Every row gives one point. Two turns around zero, p and q, are shown by what they do to some points. Write where each new point lands after one turn and then the other. Backwards means that the second turn is done in reverse. Each puzzle has new turns, and all numbers are rounded.
In the rows, zero is written as 128.

Turn p:
[156  95 131] -> [104 123 164]
[109 167 161] -> [125 156  81]
[126  76  98] -> [124  79 163]
[121 174 122] -> [159 153 104]
Turn q:
[ 97  98 125] -> [107 150  97]
[123  70 184] -> [83 88 74]
[121 166 123] -> [128 139 165]
[176 158 126] -> [164  97 159]
[105 119 107] -> [127 158 117]
[146 157 103] -> [159 135 156]
Where do these land?
p, then q: [151 147 171] -> [116 157 170]
q, then p: [178 162 139] -> [ 72 130 153]
p, then q backwards: [ 86 109  97] -> [178 114 148]
q, then p backwards: [ 82 124 126] -> [148 137 169]
p, then q: [144  98 106] -> [102 102 111]

Turn p:
[144  85 130 144 130 158] -> [104  96 115 137 114 163]
[156 110 113 128 145 134] -> [105 131 136 138 134 159]
[135 148 105  72 109  88] -> [164 174 122 127 179 130]
[115 134 162 122  90 125] -> [164 120 100 140 116 107]
[ 82 117 152 141 115 108] -> [164 113 122  96 100 115]
[173  93 170 167 186 163] -> [ 65 124 133 155  57 165]
[136 130 114 173 140 126] -> [115 107 169 133 117 130]
[106 185 115 115 101 122] -> [149 137 133 128 162  72]
[107 150  92  91 136 128] -> [121 150 124  99 173 112]
Turn q:
[ 88  99 158 114 103 124] -> [160 139  87 138  95 117]
[129 155 156 108 113 154] -> [150 116 145 100  96 136]
[149 160 135 113 174 116] -> [ 83 137 149  91 125 125]
[103 153  99 112  88 155] -> [175 124 126 113 139 174]
[155 111 120 103  93 127] -> [128  83 111 140 119 149]
[138  87 120 157 178 119] -> [ 84 156 136 171 139 105]
[151 166 132 154 169 150] -> [109 141 189 110 138 117]
[112  93 103 163 107  81] -> [135 128  83 161 174 103]
Where do these land?
p, then q: [105 153 145 101 115 118] -> [100 110 121 105 155 133]
q, then p: [126 138 100 138 127 131] -> [101 138 128 126 115 126]
p, then q backwards: [142 153 154 138 139 144] -> [134  97 151 135 148 127]
p, then q: [106  89 138 145  97 137] -> [119 106 119 175 122 151]
q, then p: [137 130 153  47 146 143] -> [149  86  71 126 171 106]
q, then p: [ 97  69 154 140 139 139] -> [156 102 179 154 138 103]
p, then q: [134 151  31 150 150 138] -> [103 198 122 116  64  93]
p, then q: [149 152 127 147 147 100] -> [145 119 139 104 114  93]
q, then p backwards: [156 116 149 146  92 102] -> [107 141 132 149  88 159]

Turn p:
[ 86 150 108 161 133 164 145 108  98] -> [ 91 141 144 119  89 119 123  72 129]
[131 139 103 124  97 113 111 135  84] -> [128 131 111 173 123 104 156 110 144]
[127 140 131 135 166  97 156 125 114] -> [139  97 143 127 136 103  91 111 124]
[108 104 140 107 153 140 120 152 170] -> [144 162 119  88 143 133 109 155 112]
[161 166 191 119 172 129 102 116 140] -> [152  75 141  96  96 114 134 175  90]
[102 102 135 139 123 102 180 141 135] -> [126 131 144 118 185 133 108  95 126]
[156 109  81 102  83 105 121 195 134] -> [162 150  61 156 170 136 147 131 174]
[ 88 147 127 119 134 162 174  71 146] -> [115 146 201  96 102 145 116 103 145]
[ 66 108 173 128 114 116 161 124 133] -> [122 152 175 103 175 122 138 100  93]
[168 132 111 131 153 153 113  87  57] -> [ 75  94 130 158  79  86 125 146 156]
[137 113 128 131  91  75  61 125 190] -> [176 151 112 181 142 182 140 170  83]
[205 126 107 139 116 182  93 157 134] -> [106 107  55 121  95 158 152 169 161]
Turn q:
[109  70 116 123 145 182 116 135 145] -> [ 97 164 124 110 142 122  81 170 100]
[ 90 139 143 134  99 137 138 149  81] -> [ 90  79 158 111 113 134 136 136 135]
[181 139  95 143 123  48 114 132 155] -> [165 129  92 198 134 139 147  70 114]
[168 145 124 102 139  76  79  96 133] -> [170 163 111 160  88 139 171 103 110]
[ 76 134 109 122 151 159 133 132 155] -> [111 132 117 104 166  99 141 170 117]
[107 135 153  87 112 139 183 153  97] -> [ 95  89 122  90  99  97 118 124 170]
[ 91  99  90 135 116 191 124 102 129] -> [ 76 164 149 128 157 131 118 184 133]
[101 112 168 121  88 137 159 137 122] -> [109  99 165 118 111  92 100 130 146]
[206 149 101 142 162  83  93 138 124] -> [177 140  78 158 122 188 144  86 111]
[108 127 137 139 121 190 102 140 162] -> [140 127 142 122 147 124 102 198 115]
[132 152 160 129 108 143 186 111 108] -> [129 109 156 102 125 119 123 114 193]
[167 135 139 159 171  52 109 110 124] -> [177 142 124 135 131 154 156  52  95]
Where do these land?
p, then q: [ 91  91 161 164 126  94 160 103 123] -> [128 143 165  61 116 144 151 119  98]
p, then q: [ 75 130  97 120 138 128 138 123 160] -> [172 132 139 130 104 146 161 154 147]
p, then q: [156  96  73  79 117 108 136 140 160] -> [186 123  84 141 169 144 115 160 112]
q, then p backwards: [124  93 177 158 179 181 130 149  97] -> [109 117 159 142 184 156 166 127 194]
q, then p: [140 140 143 150  94 124 163  92  91] -> [126 130 168  93 133 170 136 150  98]
q, then p: [116 105  80 116 133 180 158 125 170] -> [184 148  91 121 103 110  87 109 103]
q, then p: [152 118 127 173 100 111 127 120 166] -> [103  86 116 133 105 139 111 142  89]
p, then q: [123 140 163  92 108 133  98 121 126] -> [129  90 114 116 121 122 111  96 158]
q, then p: [163 153 161 130  89 103 128 168  66] -> [ 67 164 141 135 153 181 161 157 134]
q, then p: [151 155 138 105 190 108  98 157 165] -> [124 102 102 168 119 115 118 136 205]
q, then p: [118 188  86 122 132 138  73 110  83] -> [100 130 119  62 152 139 136  77 177]

Turn p:
[143 151 168 138 188 119 116 123 122 112 153 130] -> [122 134 120 143 141 180 104  85 136 154 135 100]
[109 125 108 142 136 109 132 108 100  91 154 115] -> [108 127 113  90 149 121 105 135 153 138 121  99]
[134 128 111 127  97 104 135 134 116 159 103 110] -> [108 126 156 126 119 107 156 135 145  99 124 145]
[130 148 136 142 133 163 132 112 139 128 108 109] -> [134 123 117 119 104 167 136 139 113 113 120 127]
[148  97 114  98 103 115 152 121 104 126 126 109] -> [121 113 137 104 168 101 153 123 128 110 111 145]
[141 151 130 124 103 169 104 142 126 122 194 111] -> [134 132  80  98 111 132 100  98 134 142 137 182]
[142 121 107 139 134 126 121 137 140 134  94 157] -> [130 133 140 165 131 123 118 154 118 104 135 125]
[144 123 105 134 100 136 129 137 148 138 162 109] -> [114 140 124  99 120 111 115 122 111 120 141 167]
[ 89  31 150 142 162 139 137 116 112 146 102 116] -> [152 187 127 119 172 127 199 158 115 142 139  83]
[130 141 141 146 129 115 149 122 150 136 108 195] -> [168 118 178 160 118 130  98 142 122 128 139 111]
[138 148 156  90 171 108 122 118 176 145 153 140] -> [123 107 137 154 117 136 121  69  89 153 158 107]
[105 144 104 123 114 151 136 125  97 135 103 141] -> [152 120 114 129 109 112 135 147 151  98 104 118]
[ 99 148 140 139 126 124 119 196 145  98  98 126] -> [107 145 128 171  97 129 120 156 130 169  82 139]
[141 136 123 109  94 113 109 102 116 123 133 124] -> [119  87 124 115 136 118 132 128 148 122 145 147]
Turn q:
[151 141  97 109 120 153  96 158 124 155 121 174] -> [141 128 132 148 120 149 166  99 108 152 134 184]
[106 142 115 104 111 109 140 148  90 139 124 114] -> [119 127 154 156 103 118  91 138 109 135 130 142]
[122 133 161 104 104 105 143 123 124 131 102 109] -> [121 102 146 127 119 116 116 180 127 124 135 127]
[146  94 168 121 130 124 126  97 119 112 124  92] -> [154 103 120  97 148 114 101 154 150  99 129 120]
[125  72 128 151 151 140 120  91 130  97 146 125] -> [139 132 104 109 159 140 112 104 168  88 105 112]
[142 125 104 154 173 130 117 118 110 140 131 117] -> [152 144 111 121 137 133 105  97 146 162 123 121]
[115 137 147 127  86 100 160 148 113 134 130 132] -> [103 136 159 133 101  96 126 160 116 119 115 135]
[122 107 112 129 167 139 111 103 160 101 175  99] -> [139 147  93 114 146 148 111  93 142  92 160  91]
[126 121 155 114 117 122 157  73 130 141 140 117] -> [125  94 130 113 102 105 123 139 169 107 138 107]
[114 132 117 139 142 169 124 161 135 151 116 136] -> [114 128  93 155 142 123 142 111 107 153 123 144]
[164 145 103 182 106 144 111 166 177 104 166 128] -> [156 192 113 118 136 122 188 107  84 114 123 104]
[126  84 117 147 149 113 104  93 158 127 119 111] -> [151 145 100 130 151 155 123 139 179 115 129 109]
[121 169 108 110 112 136 147 142 111 120  86 149] -> [113  99 155 149 106 149 137 133  92 159 107 130]
[108 167 141 139 118 125 107 141 120 126 136 146] -> [111 134 164 141 147 113 145 117 113 142 141 125]
[132 151 148  89 134 111 156 157 119 143 103 171] -> [ 84 108 148 109 103 139 135 148 111 160 132 168]
Where do these land?
p, then q backwards: [113  86 103 118 149 160 156 119  91 143  99 125] -> [146 105 137 177  94 142 119 126 165  97 138 110]
p, then q backwards: [104 161 114 134 138 141  95 142 134  81 131 160] -> [107 112 109 121 150 127 158 123 117 156  95  81]
p, then q backwards: [162 116 104 130 172 102 110 130 111 128  99  90] -> [ 66 113 135 135 129 137 125 137 164  96 138 152]
p, then q: [128 155 150 136 102 168 109 135 110 102 135 147] -> [153 137 107 136 123 152 175 118 125 131 117 161]
p, then q: [102 143 146  98 115 104 126 137  99  99 154 125] -> [131 131 100 145 112 148 137 158 175 138 145 135]
p, then q backwards: [134 165 115 112 167  95 146 147 165 151 142 103] -> [ 93 163 100 123 131 141 165 140 106 109 168 150]
p, then q: [126 107 154 121 123 130 121  82 145 108 109 106] -> [113 119  87 126 110 112  95 113 117 117 121 155]
p, then q backwards: [136 122 140 152 122 120 154 110 127 153 143 141] -> [148 140 129 123 127 101 105 115 117 111 150 130]
p, then q: [150 164  97 142 125 112  95 159 128 128  98 106] -> [ 92 146 140 168 162 135 152 127 121 110 102 108]
q, then p: [133 123 177 142 109 124 110 144 155 148 134 162] -> [140 132 163 137 125 105 104 101 112 149  97  96]
p, then q backwards: [103 115 119 148 122 167 151 112 134  96 133  86] -> [171 116 141 138 146 117 165 151 153 101 109 125]
q, then p: [139 147 132  96 108 108 159  98  97 143 119 112] -> [126 130 142 132 144 114 155 141 134 159 151 179]
q, then p: [ 84 104 143 121 116 120 132 119 135 145 158 159] -> [129 120 137 116 106 120 102 154 116 174 131 100]
q, then p backwards: [166  92 136 153 108 137 158 134 166 150 116 162] -> [ 96 120 126 118  96 166 124 144  96 134 107  77]
p, then q: [140 120  91 118 143 132  97 151 122 145 150 134] -> [128 159 160 136 126 148 129 103 139 132 131  96]
